Rows are points. The last column is the point's height on a tilted bowl or saddle (a function of degree 2), plus a little noise. Along how many of its main directions does it bend up, bend down or stay straight?

Points:
[[-4.8 -0.9 -1.8]
 [ 5.2 -3.3  5.8]
 [-3.3 -3.2 -2.1]
 [ 1.2  2.7  2.2]
 [ 0.5  4.3  4.1]
 [ 4.6  0.3  5.4]
 [-2.2  0.2 -2.5]
 [ 1.6  0.7  0.9]
 [-3.7  3.3  0.2]
 [ 2.5 -7.2  3.4]
 [ 1.5 -1.8 -0.7]
 [ 2.9  0.6  2.6]]
Directions: 2 up, 0 down, 0 straight

Points (15 x 4):
[[-5.0  3.0  2.6 -2.9]
 [ 2.8 -0.1 -8.0 -4.9]
 [ 2.3  2.7  3.9  0.6]
 [-3.5  3.1 -2.5 -3.0]
 [-5.3 -1.3 -0.9 -4.0]
 [ 1.2  5.5  1.9  0.1]
 [ 0.5  2.6  0.2  0.3]
 [ 1.0  0.1 -2.8 -0.9]
 [ 2.9  0.2 -1.3  0.1]
 [-0.3 -8.2 -6.4 -9.3]
 [-2.3  3.2  2.3 -0.8]
 [ 1.2  1.3  0.3  0.6]
 [-0.4  5.3  0.8 -0.7]
 [-0.2  0.2  0.3  0.0]
 [ 0.8  3.5 -1.9 -0.5]]
Directions: 0 up, 3 down, 0 straight

Points, 15 rows:
[[ 0.4 -2.0 -2.9  0.2]
 [-1.7 -1.3  3.5  0.7]
 [ 2.9  3.4  0.3  3.9]
 [ 0.7 -6.0  0.2 -0.2]
 [-1.1 -2.9 -1.7 -0.5]
 [-0.9 -4.1  3.1  0.1]
 [-1.8  2.0 -1.0  1.5]
 [-1.7 -0.7  5.6  2.4]
 [-2.9  2.1 -3.4  2.3]
 [ 3.7 -1.3 -2.2  2.0]
 [-0.2  3.5  5.4  4.9]
 [-3.8 -3.0 -2.1  0.0]
 [-3.3  8.7  2.4  9.3]
 [-2.2  1.8  2.3  1.7]
 [-2.0 -6.8 -0.9 -0.2]]
Directions: 3 up, 0 down, 0 straight

Points, 24 rows:
[[-0.4 -6.6  4.6 -1.5 -1.0]
 [ 5.7 -3.5  0.6 -2.1 -3.6]
 [-2.7  1.3  2.4  0.3  3.9]
 [-3.8  2.1 -3.9 -2.6 -1.8]
 [-2.3  3.0  3.1  4.1  4.6]
 [-0.3  0.9 -5.4  4.4 -3.2]
 [-3.2 -3.1 -1.3 -2.1 -1.5]
 [-2.4  4.8  0.8 -4.6  1.4]
 [-2.9 -5.1 -3.6 -1.2 -4.9]
 [-2.1  0.1  4.4 -4.2  2.7]
 [ 3.6 -0.4 -0.5 -1.8 -1.0]
 [ 2.0  3.8 -1.9  0.5  0.5]
 [-2.7  2.0 -5.3  0.3 -2.6]
 [ 1.0 -0.9  0.6  1.5  1.5]
 [-6.4 -1.1  5.7 -4.6  1.5]
 [-0.2 -1.9 -3.7 -3.1 -3.6]
 [-0.4  3.4 -1.1 -2.0  1.2]
 [ 5.2 -4.2 -0.9  2.7 -4.2]
 [-1.2 -2.4 -3.1 -2.2 -2.7]
 [ 5.1 -8.2 -0.2  0.5 -7.4]
 [ 2.2  3.2  1.8  2.8  2.9]
 [-0.3 -0.7  2.9  3.7  3.3]
 [ 5.1  3.5 -2.2  0.2 -2.0]
 [ 1.4  0.5  2.1  4.5  2.4]]
Directions: 0 up, 4 down, 0 straight

Points (45 x 7):
[[ 3.8  3.6  0.2  3.4 -1.1  0.6  1.4]
 [ 1.0  3.3 -1.4 -0.9 -3.8  1.8 -1.3]
 [ 4.1 -6.0  2.3  5.1 -1.0 -6.5 -5.2]
 [ 2.0 -0.6 -2.8 -5.0  0.4 -0.9 -6.0]
 [ 3.0 -2.6  1.4 -2.1 -3.8  3.0 -2.9]
 [ 4.9 -6.5  4.4  2.4 -0.5 -0.8 -1.9]
 [-3.4  0.8  5.3  3.3 -0.9  2.9  1.7]
 [ 0.5  4.8  1.5 -5.7 -5.1  0.7 -4.3]
 [-2.1 -4.1 -5.6  0.9 -2.2  6.1 -4.3]
 [-4.5 -3.5  2.8  0.1 -3.7  0.1 -0.9]
 [-4.1 -1.7  1.3  0.6 -3.8  4.2 -0.4]
 [ 6.0  1.2  2.1  1.6 -1.6 -4.5 -1.5]
 [ 2.6  2.8 -1.3 -3.3  4.9 -0.5 -2.5]
 [-4.2 -2.2 -2.5  1.0 -1.3  1.1 -1.1]
 [ 1.2  1.0 -1.4 -1.7 -2.2 -3.0 -2.9]
 [-0.1 -1.6 -4.3  1.3  1.2  0.6 -2.4]
 [-2.3 -2.5 -0.9  3.4  1.8 -2.4 -1.8]
 [ 3.7 -3.7  0.5  1.8  1.0 -2.0 -2.5]
 [ 2.8 -0.1  2.7 -2.1  0.0  0.2 -1.2]
 [ 1.9 -0.4  6.8 -1.2  5.0  0.9  1.2]
 [ 1.1  0.1 -5.0 -1.8  3.2 -0.2 -4.3]
 [-2.0 -4.3  0.1 -1.9 -0.5 -5.2 -5.5]
 [-0.9  5.6  0.5  5.4  3.3  1.7  3.1]
 [-3.1  3.1 -2.2  5.1  9.4 -2.4 -0.8]
 [ 0.7 -4.6 -5.5 -1.4 -0.6  2.9 -5.6]
 [-1.6 -0.8 -1.5  1.6 -4.3  0.4 -0.6]
 [-2.9  4.1  0.0 -6.7 -3.2  3.1 -3.9]
 [-5.6 -1.2 -4.6 -2.3 -5.5  0.0 -2.9]
 [-0.5 -0.7 -1.6  1.1  3.2 -0.2 -1.1]
 [ 4.4 -3.4 -0.1  0.1 -0.2  0.7 -2.7]
 [ 7.6 -1.5  0.9  0.0 -1.6  0.6 -2.7]
 [-0.1  7.2 -2.9 -4.1 -2.5  3.7 -3.8]
 [ 2.5  1.1 -1.8 -2.9 -0.2 -2.7 -3.9]
 [ 2.9  3.0 -3.2 -3.6 -3.2 -8.3 -8.5]
 [-1.8  4.9 -1.6  1.9  2.9 -5.1  0.3]
 [ 2.8  1.8  0.0 -0.8  1.2 -0.7 -0.9]
 [-0.5 -0.6  0.6 -3.2 -1.5 -4.8 -4.2]
 [ 7.2  1.5  3.0  0.5 -4.3  3.8 -1.6]
 [ 2.6  2.9  2.2 -0.2  5.8 -1.7  0.6]
 [-2.5  2.3  1.1 -2.8  0.2  3.8 -0.3]
 [-0.7  3.8  1.3  4.5  1.3  1.5  2.5]
 [ 0.1  4.4 -1.5 -2.7 -2.4 -3.8 -2.6]
 [ 2.7 -0.2 -2.0 -0.1 -4.4  4.3 -2.9]
 [-2.0 -4.1  6.5  2.5  4.3 -1.8 -1.2]
 [ 3.7 -1.5  0.8  1.0 -7.6 -1.7 -2.4]]
Directions: 0 up, 3 down, 3 straight

Points, 76 rows:
[[  0.9   5.1   0.1  -2.7  -1.9   0.1   4.0  -3.6  -2.7]
 [  1.3  -4.0   2.0   2.7  -4.1   3.2   0.4   3.4  -0.4]
 [ -0.5   4.6   0.9   1.0  -3.8  -4.6   0.2  -0.2  -0.4]
 [  2.6   0.8   1.6   6.3   7.4   1.2   1.8   2.5  -1.5]
 [  1.1   2.4  -1.5   0.0  -3.8   7.0   2.5   3.3   0.1]
 [  0.2  -6.0  -0.2  -2.8   4.0   4.1  -2.0  -1.0   6.6]
 [  0.7  -5.5 -10.1  -4.7   1.0  -2.1   0.7   0.2   9.2]
 [ -5.9   0.7   3.1   1.0   2.8  -1.1   1.1   6.1  -5.2]
 [  1.0   1.7   4.2  -1.5   1.8  -4.1  -0.3   0.6  -1.8]
 [ -0.3   0.9   2.1   2.2  -5.8   0.2   5.2  -0.9  -0.5]
 [  2.1   0.0   2.3   2.1   7.4   4.9  -2.1  -0.3   6.8]
 [  2.4  -1.4   2.1  -0.9  -4.6   5.5  -3.7   4.4   2.2]
 [  1.5  -1.3  -0.4   5.3  -1.3  -1.7  -4.9  -0.3  -0.9]
 [ -5.4   2.5   3.6  -4.3  -1.8  -1.0  -6.4  -0.3  -0.8]
 [ -3.7   2.7   2.9  -4.6   1.2  -4.6   2.6   2.7  -4.8]
 [ -2.0   1.5   3.9   5.0   2.6   4.5  -4.4   4.7   0.9]
 [  1.2   1.6   0.4  -2.8  -2.5   2.1  -2.0   1.2   1.1]
 [  0.4  -6.2  -3.3  -2.0   0.2   3.4   1.8  -0.3   6.2]
 [ -3.9  -1.5   1.9   1.5   4.2   0.7   0.0  -2.6  -0.5]
 [  3.7   5.9  -2.2  -3.0  -0.1   2.2  -0.3  -1.5   1.0]
 [ -0.2   3.3  -3.8   2.3   3.2   1.2  -1.5  -0.7   3.0]
 [ 11.4   5.3   2.9   2.2  -2.4   5.1  -3.7  -0.1   0.3]
 [  4.6  -4.7   1.5  -5.3  -3.6   2.7  -2.4  -4.2   6.3]
 [ -5.0  -6.2   3.3   2.7  -0.6   1.4   1.7   2.8  -4.5]
 [  2.6  -2.5   1.1   2.1   2.3   2.5  -1.6  -2.0   4.5]
 [  4.9  -0.1  -2.1  -3.8  -2.4   0.1   5.3  -3.5   0.3]
 [ -3.7  -3.5   4.6  -1.3  -2.3   3.5  -0.3  -0.6   1.5]
 [ -1.2   0.0   3.5   1.5  -1.2   3.3   1.3  -1.4   1.7]
 [  2.6  -3.1   3.2   2.3  -1.7  -4.4  -0.4   4.3  -4.4]
 [ -2.3  -2.0  -5.9   3.2  -0.3  -3.1  -2.5   2.1  -0.9]
 [  1.8  -3.2  -0.3   2.4  -1.0   3.8  -4.7  -3.7   6.0]
 [  2.0  -2.8  -5.0  -4.6  -6.4   3.2   1.1   2.9   3.4]
 [ -3.1  -1.9   3.5   0.1  -0.6   2.0   0.9  -4.5   2.5]
 [  0.2   7.9   1.3   0.6  -0.1   3.1  -0.9  -3.3   3.2]
 [ -0.2  -2.9  -4.7   5.0  -5.5  -3.7  -0.2   8.2  -2.3]
 [ -3.9   3.8   1.0   0.7  -1.4   0.1  -0.9   0.9  -0.5]
 [  0.7   1.5   4.9  -1.4   1.0  -0.6   3.9   2.2  -4.8]
 [  5.9   3.3  -0.8  -3.5  -1.6  -0.6   0.7   1.9  -2.9]
 [ -2.1  -2.2  -5.6   0.7  -2.1  -4.2   0.0   2.6   0.3]
 [  2.2   5.0  -1.5   1.9  -4.1   1.1  -0.8   3.7  -2.0]
 [  2.4  -5.2  -1.5  -0.5   6.7  -1.9   2.7   0.3   2.1]
 [ -5.3   1.3  -2.9  -4.7   0.2   2.5   2.6   0.8  -2.4]
 [ -5.3  -4.1  -3.3  -1.7   3.6   0.5  -0.1  -3.1   0.6]
 [ -2.4   1.7   4.4   5.3   4.8   2.3   2.6   0.3  -2.6]
 [  1.0   1.2  -0.8  -2.8   3.0  -1.6  -2.0  -2.5   3.0]
 [ -0.5   0.9   3.6   0.0  -2.8   3.0  -1.0  -4.2   4.6]
 [ -0.7   1.1   3.5   6.7  -3.7  -5.6  -2.2  -7.6   5.8]
 [ -3.2  -5.6  -5.1  -0.3   4.8   0.9  -3.8   3.0   2.4]
 [  5.7  -3.6   1.2  -0.2  -1.4  -3.0  -0.8   0.0  -1.1]
 [  2.0   6.9  -4.0   2.5  -0.6   7.4   2.1   2.7  -1.3]
 [  3.0   3.8  -3.3  -1.2  -3.8   1.8   1.1   5.1  -2.4]
 [ -0.4  -3.1   0.4   7.1   1.6   3.3   0.0  -1.4   0.7]
 [  2.0  -2.3  -4.6  -0.4   1.1   2.4   3.1  -3.5   5.7]
 [  0.2  -2.3  -5.9  -0.2  -1.7   0.1   1.2  -2.1   2.8]
 [  2.0   9.6   2.2   1.3   1.2  -0.1  -0.4  -0.7   2.3]
 [  0.9   3.6  -1.2  -0.6   3.5   2.0   2.0   6.8  -1.2]
 [ -7.7   0.4  -2.2  -0.3  -0.1   1.1  -1.3   2.1  -3.0]
 [ -1.9  -2.5   2.2   0.4  -4.1  -0.3   1.9   0.9  -0.2]
 [  0.5  -7.4  -4.4   1.1  -1.1  -0.1   0.7   0.1   3.5]
 [ -2.3  -2.9   4.4  -2.7   4.3  -0.5   1.3  -4.0  -0.9]
 [  2.3  -2.5   2.6   1.8   2.6  -0.9   2.8   5.2  -5.4]
 [ -3.1  -1.8  -5.9   2.8  -1.0  -1.6  -6.4  -4.4  -1.6]
 [  2.7  -0.5   1.4  -1.2  -3.9  -3.3   0.2  -3.1   0.4]
 [  4.8   6.1   3.7  -2.8  -1.3  -0.7  -3.2  -2.1   0.6]
 [ -0.2  -3.3  -3.7  -1.4   1.5   1.7   6.6  -1.8   1.8]
 [ -1.2   3.2  -0.7  -3.9   3.9  -5.8  -1.6  -2.0   0.8]
 [ -1.5  -1.0   2.9  -2.3  -4.6   1.5  -6.3  -0.7   1.2]
 [  0.3   3.8  -2.7   0.2   3.7  -4.4  -1.1  -4.0   3.7]
 [ -0.5   1.2  -3.5   0.8  -3.0   0.3  -1.8  -1.3   0.2]
 [  0.3  -3.7  -0.3   2.2  -2.0   4.8  -2.4   2.1   2.2]
 [ -1.6  -4.3   4.4  -2.8   3.5   0.7   0.0  -0.7  -1.6]
 [ -2.4  -2.4   1.7   4.6  -1.1  -2.2  -0.9  -1.8  -0.4]
 [ -3.2   2.7  -2.7   4.8   0.6   0.5   1.2  -0.8  -1.8]
 [ -2.0  -4.0   3.6   2.2   2.6   3.2   2.6  -1.9   0.0]
 [ -2.8  -1.0   3.9  -0.5   3.0  -0.5  -0.3   2.7  -3.3]
 [ -2.7   1.0  -4.3   0.5   0.7  -2.0   2.0  -5.8   0.6]]
Directions: 4 up, 4 down, 0 straight
